Each point is reached from the start by the listed moves, each made once or not at all, plus a little noise. Is the number of moves made odd or even? Then give how often each move was made.
In the rows, zero is written as 128.

Moves:
(1): [105 157 139 147 111 124]
(2): [118 112 148 118  95 105]
(3): [166 146 140 158 112 126]
Start: [122 120 126 140  65 136]
Points:
[163 133 140 166  45 132] -> odd (0, 0, 1)
[ 88 134 156 148   7 108] -> even (1, 1, 0)
[ 92 151 139 156  52 128] -> odd (1, 0, 0)

Moves:
(1): [ 91 128 141 128 136 109 108 161 104  84  84]
(2): [126 182 123  96 123 126 103 149 144 155 109]
(3): [135 138 127 127 128 134 137 106 120 151 101]
(4): [119 160 127 153 151 182  73 114 124 133 144]
(5): [145 135 144 113 135 132 139 142 120 102 101]
(6): [101 140 124 153 123 112 121 149 107 132 144]
(7): [144 131 104 108 162 134 148 123 109 119 114]
(8): [128 144 153 113 124 106 134 126 123 123 135]
(9): [127 113 158 107 150 110 134 153 146 143 129]
(10): [110 104 137  96 125 133 181 147 105 112 102]
(11): [146 121 110 121 127 133 123 115 110 160 138]
Start: [144 141 144 137 116 128 122 128  99 133 123]
Points:
[136 249 141  94 185 178  64 154  51 108   9] -> even (1, 1, 1, 1, 1, 0, 1, 0, 0, 0, 0)
[123 128 157  70 163 125 187 189  25  38  11] -> even (1, 0, 0, 0, 1, 0, 1, 0, 0, 1, 0)
[148 219 126  96 148 120 122 178  66 128  81] -> even (0, 1, 0, 0, 1, 1, 1, 0, 0, 0, 0)

Moves:
(1): [141 113 104 117 113 109 138 123 142 115 118 121 123 114 139 136 146 137
 128 120 131]
(2): [150 153 155 158 139 127 127 126 111 103 116 112 136 109 102 148 181  92
 128 153 131]
(3): [123 103 125 106 143 123 122 120 145 160 152 151 119 130 131 118 151 144
 113 123 106]
(4): [ 96 177 135  99 135 130 128 167 140 119 129 170 128 126 129 183 127 138
 108 157 140]
(5): [118 172 107 107 111 111 122 117 119 145 106 125 117 114 161 106 123 121
 145 135 100]
(6): [126 110 103 127 147 110 115 122 138 146 130 131 106 141 137 128 123 122
  98 121 123]
(7): [109  96 121 151 147 139 128 142 121 121 113 119 108 136 132 119 130 107
 135 115 132]
(8): [138 133 153 109 154 132 123 102 130 147 130 163 132 138 120 164 123 146
 129 130 143]
(9): [151 167 139 124 122 130 149 144 111 152 145 150 134 136 136 140 130 127
 104 145 153]
(10): [133 131 144 140 109 134 134 127 147 149 116 118 109 112 129 130 131 142
 108 145 113]
(11): [134 136 109 102 140 124 110 129 124 144 121 121 128 122 154 124 145 153
 114 107 121]
(12): [121 106 102 113 122 152 151 121 128 116 113 109 111 111 109 115  96 125
 121 111 115]
(13): [116 116 137 132 156 135 154 113 159 131 110 123 122 152 148 116 131 136
 129 136 128]
(14): [115 138 130 156 118 137 147 111 126 121 127 137 151 117 125 156 127 119
 140 124 105]
(15): [145 112 130 130 141 140 131 145 113 119 121 141 132 116 136 126 129 141
 135 144 120]
(16): [141 150 119 124 148 162 132 138 156 132 156 147 131 148 104 163 131 146
 155 146 141]
(17): [129 121 157 119 105 123 144 149 134 121 160 122 101 133 141 150 118 119
 133 142 118]
(18): [120 132 125 125 115 123 150 167 123 147 134 123 134 135 111 137 117 130
 116 113 106]
(19): [128 113 129 135 126 131 122 140 145 126 109 149 121 145 131 116 133 111
 127 122 110]
(20): [137 121 141 142 123 125 134 134 136 122 123 131 108 102 136 121 114 112
 130 108 123]
Start: [108 124 155  98 102 131 153 112 125 132 105 143 119  99 134 108 132  98
 112  98 108]
Points:
[135 106 170  79  44 115 194 121 179 138  66 128  12  18 156  99 174  47
  94 103   7] -> odd (1, 1, 1, 0, 1, 0, 0, 0, 0, 1, 0, 1, 0, 0, 0, 0, 1, 0, 1, 1)
[136 169 200  95 122 156 218 196 188 223 103 171  20 111 184 132 205  71
  80 124  25] -> odd (0, 1, 1, 0, 1, 0, 1, 0, 1, 1, 1, 0, 1, 0, 0, 1, 1, 1, 1, 1)
[ 94 111 163  74 127 148 167  90 128 156  73 168  71  76 160 142 175  54
 117  79  13] -> even (0, 1, 1, 0, 1, 0, 1, 1, 0, 0, 1, 1, 0, 1, 0, 0, 1, 0, 1, 0)
[153 209 216  73 116  96 210 132 150 231  89 151  42  85 202 165 158  90
  36 123  59] -> odd (0, 1, 0, 0, 1, 1, 0, 1, 1, 1, 1, 0, 1, 0, 0, 0, 1, 1, 0, 1)
[ 94 144 100  76 145 106 201 112 156 216  39 197  88 140 215 143 152  97
  69  58  50] -> odd (1, 0, 0, 0, 1, 1, 1, 1, 1, 0, 1, 0, 1, 1, 0, 0, 0, 1, 1, 0)
